Rows are points. Each copy is the shape, with its points in the same order, turned, moved and blurred by noise. Some copies are also mirrored. Which?
(in the rows, 128 means zero)

Shape (5 x 2)
[[155 155]
 [124 113]
 [121 165]
 [ 70 148]
 [190 119]]
Copy 1 (5 x 2)
[[144 153]
 [126  97]
 [110 150]
 [ 66 121]
 [192 120]]
Copy 1 is: only turned
Copy 2 (5 x 2)
[[141 151]
 [ 99 117]
 [115 166]
 [ 58 173]
 [170 102]]
Copy 2 is: only turned
Copy 3 (5 x 2)
[[ 94 148]
 [140 128]
 [ 88 118]
 [114  68]
 [125 197]]
Copy 3 is: only turned

Shape (6 x 3)
[[104  95 142]
 [141 172  84]
 [102 166 138]
 [ 83 134 178]
 [169 113 126]
 [181 120  98]]
Copy 1 (6 x 3)
[[110 117  98]
 [151 151 186]
 [ 99 166 152]
 [ 70 160 104]
 [174 144 113]
 [192 137 135]]
Copy 1 is: mirrored
Copy 2 (6 x 3)
[[117 138 179]
 [182  90 109]
 [142 158 115]
 [109 177 136]
 [103  77 153]
 [134  42 152]]
Copy 2 is: mirrored

Shape (11 x 6)
[[121 168 170 157 123  55]
 [ 86 121  89 160 117 162]
 [158 138 113 143 129 149]
 [122 136 132 112 152 151]
 [123  77  79 121 183 173]
 [173  98 171  89 175 141]
 [103 145  85 137 121  68]
 [207  88 122  82 142 171]
 [122 108 162 159  99 121]
 [134 121 131 173 117  67]
 [146 128 158 121  59  73]]
Copy 1 (11 x 6)
[[119 118  48 147  82 121]
 [150  74 166 101 109 160]
 [142 102 134 134 161 138]
 [126 128 159 147 130 147]
 [184 145 197 125 145 177]
 [151 179 155 199 155 109]
 [127 134  93  65 101 149]
 [155 154 173 157 208  95]
 [156  90 118 142 103  90]
 [165 116  74 114 102 121]
 [129 114  85 108 115  49]]
Copy 1 is: mirrored
Copy 2 (11 x 6)
[[119 101 125 186  60 158]
 [ 77 117 192 133 161 108]
 [111 128 126 131 164 145]
 [145 114 158 114 144 135]
 [152 125 173 128 209  82]
 [193  91  99 105 151 121]
 [107 162 161 179  95 109]
 [158 135  78  79 192 112]
 [ 90  75 121 138 115 113]
 [100 111 114 192 104 116]
 [ 86 121  82 131  64 116]]
Copy 2 is: only turned

Shape (12 x 8)
[[ 85  60  95  87 155 149 108 139]
 [134 159 166 158  84 116 141 123]
 [100 154 117 102 126 146 114 126]
 [161 133 153 141  59 157 159  65]
 [143 140 185 118 179  89 132 148]
 [ 94  82  78 117 143 155  74 146]
 [142 151 193  89 119  96 161 145]
 [ 64  74  97 129 153 142 107 151]
 [ 71 153 110 143 152 166 174 159]
 [174  90 128  98 169 125 111 176]
 [ 76 119  59 125 128 117 146 121]
 [174  92 167  84 120 115 123 201]]
Copy 1 (12 x 8)
[[126 142 188  74 197 155 135 104]
 [115 132 117 180  96 115 126 140]
 [119 137 113 129 155 151 114 102]
 [ 43 102 146 189  85 151 126 137]
 [182 160 137 144  95 145 189 127]
 [133 111 161  83 197 131 117  97]
 [139 181 131 178  94 161 140 148]
 [127 136 176  81 197 112 145  89]
 [ 85 166  86  95 166 116 175 118]
 [177 117 169  99 149 169 153 170]
 [ 86 146 133  60 134 113 117  93]
 [172 161 166 143 145 164 129 205]]
Copy 1 is: only turned
Copy 2 (12 x 8)
[[125 104  95  85 123  92  82 200]
 [144 161 164 144 112 151 134  94]
 [ 88 136 123 105 127 140 113 137]
 [148  87 184 151 101 174 100  79]
 [165 190  94 111 174 126 110 105]
 [ 96 105 108 129 125  82 108 206]
 [167 168 135  74 152 141 126  76]
 [120 143 107 110 103  97  94 214]
 [115 169 127  96 111 186 116 196]
 [164 117  92 112 192 107 140 160]
 [107 126  86 111  63 143 119 172]
 [185 127 135  80 186  92 163 133]]
Copy 2 is: mirrored
